Each row of a before or after table is a point. One or more steps were done to the points. Then noise was added and the rows were shuffled. The steps act on how far a point lies along the listed directions, d1 being the first. Name the steps. A step turns or swaps two directions, mirrors them in a line or flattens them onto one, adds a multiple of one to another, or multiplies one. Angles are multiples of 10 degrees, from the lower direction toward the higher: turns from -170 to 170, lines from 10 to 170 but not 90. Use the fewest steps. Two steps may share a direction if one is a turn and the other turns, adds or multiplies; they go together, in the order done. Otherwise the lowest direction goes first.

Directions:
(1): [ 0.43 -0.26]
(2): [-0.26 -0.43]
Before (8 x 2)
[[ 0.25 -0.14]
 [ 0.20  0.12]
 [-0.61 -0.10]
 [-0.25 -0.14]
 [ 0.26 -0.46]
 [-0.13  0.53]
 [ 0.82 -0.38]
 [-0.19  0.07]]
After (8 x 2)
[[ 0.10 -0.20]
 [-0.19 -0.15]
 [-0.09  0.29]
 [ 0.05  0.67]
 [-0.49 -0.70]
 [-0.53 -0.20]
 [ 0.18  0.11]
 [ 0.57  0.07]]
Steps: turn d1 and d2 by 100 degrees

Directions:
(1): [-0.25  0.15 -0.54]
(2): [-0.43 -0.43  0.08]
Before (12 x 3)
[[ 0.36 -0.07  0.66]
 [-0.34 -0.15 -0.28]
 [-0.05 -0.01  0.10]
 [ 0.73  0.42  0.41]
 [ 0.62 -0.16  0.46]
 [ 0.05 -0.02  0.18]
 [-0.22 -0.12 -0.35]
 [ 0.58  0.36  0.40]
 [-0.51  0.04 -0.70]
 [-0.12  0.01 -0.36]
 [ 0.44  0.42  0.31]
 [ 0.12  0.09  0.18]]
After (12 x 3)
[[-0.71 -0.46 -0.20]
 [ 0.13  0.09  0.09]
 [-0.26 -0.22 -0.18]
 [ 0.11  0.20  0.02]
 [ 0.58  0.39  0.28]
 [-0.30 -0.35  0.05]
 [-0.26 -0.33 -0.07]
 [ 0.74  0.26  0.00]
 [ 0.43  0.64 -0.20]
 [ 0.52  0.72 -0.30]
 [ 0.02  0.05  0.11]
 [ 0.26  0.60 -0.18]]
Steps: turn d1 and d2 by 50 degrees

Directions:
(1): [-0.37 -0.25  0.19  0.52]
(2): [0.14 0.58 0.29 0.27]
(3): [ 0.39 -0.07 -0.43  0.41]
Before (13 x 4)
[[ 0.14  0.08  0.20  0.23]
 [ 0.63  0.06 -0.63 -0.41]
 [ 0.36  0.32 -0.04  0.35]
 [-0.47 -0.23  0.35 -0.04]
 [ 0.45  0.19 -0.43 -0.56]
 [ 0.37  0.42  0.00 -0.46]
 [-0.08  0.70  0.67 -0.24]
 [-0.24 -0.44 -0.11  0.17]
 [ 0.20  0.30 -0.02 -0.04]
 [ 0.50  0.77  0.01  0.10]
 [-0.07  0.40  0.27  0.22]
 [ 0.00 -0.31  0.05  0.36]
 [ 0.19 -0.17 -0.31  0.36]]
After (13 x 4)
[[ 0.10  0.23  0.14  0.37]
 [ 0.79  0.40 -0.53 -0.19]
 [ 0.05 -0.43 -0.07  0.24]
 [ 0.56  0.51 -0.31 -0.33]
 [-0.03 -0.48 -0.35  0.05]
 [ 0.24 -0.20 -0.38  0.31]
 [-0.40 -0.33  0.20 -0.16]
 [ 0.07  0.32  0.14  0.03]
 [ 0.27  0.61  0.26 -0.26]
 [-0.01 -0.02  0.27  0.22]
 [-0.48  0.58  1.00 -0.16]
 [ 0.09  0.77  0.41  0.25]
 [-0.35  0.24  0.43  0.21]]
Steps: add -0.5 times d2 to d3; turn d1 and d2 by -30 degrees
